Every row gives one point. Each copy is the shape, with its points in the same order, turned, moved and blurred by noise. Is it also mirrored, or only turned?

Shape (9 x 3):
[[ 52 -56  48]
 [ 69 -39 -48]
 [  3  -4  51]
 [ 47  53 -16]
 [ -4  39 -16]
 [-27  -9 -12]
 [ 14  40 -23]
 [-63  40  33]
 [ 30 -54 -55]]
Copy 1 (9 x 3):
[[ 61  -1 -62]
 [ 21 -74  -5]
 [ 18  47 -35]
 [ 14  10  52]
 [-24  25  23]
 [-39  14 -23]
 [-16  14  33]
 [-48  88 -13]
 [-10 -69 -29]]
Copy 1 is: mirrored
Copy 2:
[[ 38 -27  68]
 [ 81 -32 -29]
 [ -6  30  46]
 [ 56  69 -22]
 [  3  54 -27]
 [-25   7 -18]
 [ 28  51 -30]
 [-60  67  11]
 [ 38 -49 -32]]
Copy 2 is: only turned
Copy 3, 9 rows:
[[-16  52 -81]
 [ 27 -32 -91]
 [-27  43  -8]
 [ 60   5   3]
 [ 15 -13  20]
 [-33 -22  -1]
 [ 32 -22   5]
 [-41  13  65]
 [ -8 -47 -81]]
Copy 3 is: mirrored

Shape, 9 rows:
[[ 33 -22 -41  95]
 [ 65  68  42   5]
 [ 28 -10  30 -22]
 [ -7 -30  17   5]
 [ -5 -18   2 -23]
 [  5  -2  14 -20]
 [ 10  79   6  57]
 [ -4  25 -20  -6]
 [ 48   1  54 -19]]
Copy 1 (9 x 4):
[[ 25 -36  61 -79]
 [ 81  46  23  38]
 [ 15 -13  -8  42]
 [-20 -20  15  15]
 [-18 -10 -18  19]
 [  1   5  -9  24]
 [ 34  69  56 -28]
 [ -1  30 -13 -12]
 [ 42 -10   8  59]]
Copy 1 is: mirrored
Copy 2:
[[ 41  -8 -20  91]
 [ 23  80  35 -16]
 [ 11 -11  49 -16]
 [ -7 -34  49  21]
 [-15 -38  36  -6]
 [-11 -13  35 -14]
 [-22  74  -2  44]
 [-25  -3  -7   0]
 [ 27  16  71 -22]]
Copy 2 is: only turned

Shape:
[[ 16  -8  95   6   0  15]
 [  6  34   8  24  22  37]
 [-32 -23 -26  29   7 -52]
 [ 38 -14  14 -31  11  32]
 [-26 -58 -42   4  10 -17]
 [ 53  -4  26  39   3  -2]
 [ -5 -27  -6 -16 -34   0]
 [-64 -38 -58 -15   1  -9]
 [ 10  20  63  -1  16  34]
 [ -7 -35  62  17  29  15]
 [-22 -39 -49   7  18 -10]
 [-43 -35 -59  12 -20  55]]
Copy 1 (12 x 6):
[[ -4 -51  63  24  13 -29]
 [-17   5  32  11  39  47]
 [-49  36 -46   4  -1 -20]
 [ 42 -19   9 -14  41  11]
 [-21   0 -77 -15   5  -9]
 [ 22  13  20  49  14   0]
 [  6  -6 -17 -32 -21   2]
 [-47   6 -76 -52   5   9]
 [ -8 -34  56   8  37   9]
 [-23 -54  11  29  36 -29]
 [-23  12 -73 -13  24   7]
 [-19 -25 -61 -26 -12  68]]
Copy 1 is: only turned
Copy 2:
[[ 12  27  95 -33 -14   6]
 [-42   1  26 -62 -14  -2]
 [ -6 -32  -1  17  38 -61]
 [ 18  -4  18 -33  -5  49]
 [-16 -32 -11  37  48 -14]
 [ -3 -27  35 -14 -52 -19]
 [ 17  14  -6  13  13  -4]
 [-25  -8 -38  21  78 -18]
 [ -4  21  59 -61  -7  11]
 [-18 -10  83  -7  15   7]
 [-24 -38 -15  20  38 -13]
 [-61  25 -38  29  33  15]]
Copy 2 is: mirrored
Copy 3:
[[ 35 -40  62 -10 -19  -2]
 [-29   6   7  26 -25 -32]
 [ 11  -3 -57  36  43  32]
 [-18 -16  -2 -47 -32  -2]
 [-31 -21 -61   0  35  43]
 [ 23 -39 -14  16 -41 -19]
 [-12  -4 -15 -12 -13  57]
 [-52  16 -50   4  49  65]
 [  3 -10  50  -7 -23 -23]
 [  5 -53  32  -4  19  -5]
 [-37  -8 -61   7  25  28]
 [-92  -4 -30  22  -3  57]]
Copy 3 is: mirrored
Copy 4, 12 rows:
[[ 24   4  81 -22  21   2]
 [ 28  32  -2  16  20  44]
 [-67   4 -17  17 -25 -13]
 [ 40 -19 -12 -26  25   7]
 [-61 -30 -36   0   4  -7]
 [ 26  11  31  39  24 -21]
 [ -7 -39  -2  -7 -26  11]
 [-68 -29 -56 -13 -24  31]
 [ 36  21  47 -20  25  29]
 [-19   7  51 -16  46   4]
 [-46 -22 -47  13   4   8]
 [-39 -50 -33   9   2  84]]
Copy 4 is: only turned

Shape:
[[ -2  27   4 -31 -31 -12]
 [-33   7  14  69 -23 -66]
 [-23 -13   8   5   7 -16]
 [ 51 -20 -29 -56   6 -40]
 [ 28 -42 -16   9 -38  35]
 [ 44 -39   2  48 -11  20]
 [-20  15 -72  -9  -1   4]
 [ 14  30  -7   9  36  -3]
 [-72  52  -2  25 -16  21]
 [ -4  -7 -37  -4  -5  25]
 [ 58 -47  11 -55  20  75]
 [ -3 -32 -10  -1 -14  21]]
Copy 1:
[[ 41  23 -31 -23  -5 -29]
 [-26  51 -11  41 -63  -1]
 [-20   1  -7 -24  -7  14]
 [ 43 -53 -42 -54 -53  -9]
 [ 37 -31 -27  42  16  27]
 [ 30 -25  11  49 -21  50]
 [  9  30 -57 -41   4  49]
 [ 22  23  19 -40 -15  31]
 [-20  86  -3 -16  31   5]
 [ 24   4 -38 -22  17  39]
 [ 57 -95   9 -28  47  20]
 [  5 -28 -20  14  16  19]]
Copy 1 is: mirrored
Copy 2, 12 rows:
[[-10  42 -21   5 -25  -1]
 [-27 -50   7  51 -52 -43]
 [-10 -15  10  16   5  -5]
 [ 70  42 -24   7  21 -33]
 [ 48  -8   2 -28 -33  42]
 [ 54 -29  42 -18 -40  15]
 [ -3  -7 -46 -53   3 -26]
 [ -2  13  33 -28  -4 -45]
 [-84 -10  -5 -26 -32  -5]
 [  9  -7 -15 -43  -3   3]
 [ 69  47  43 -49  38  60]
 [ 15 -13  -3 -20  -4  29]]
Copy 2 is: mirrored
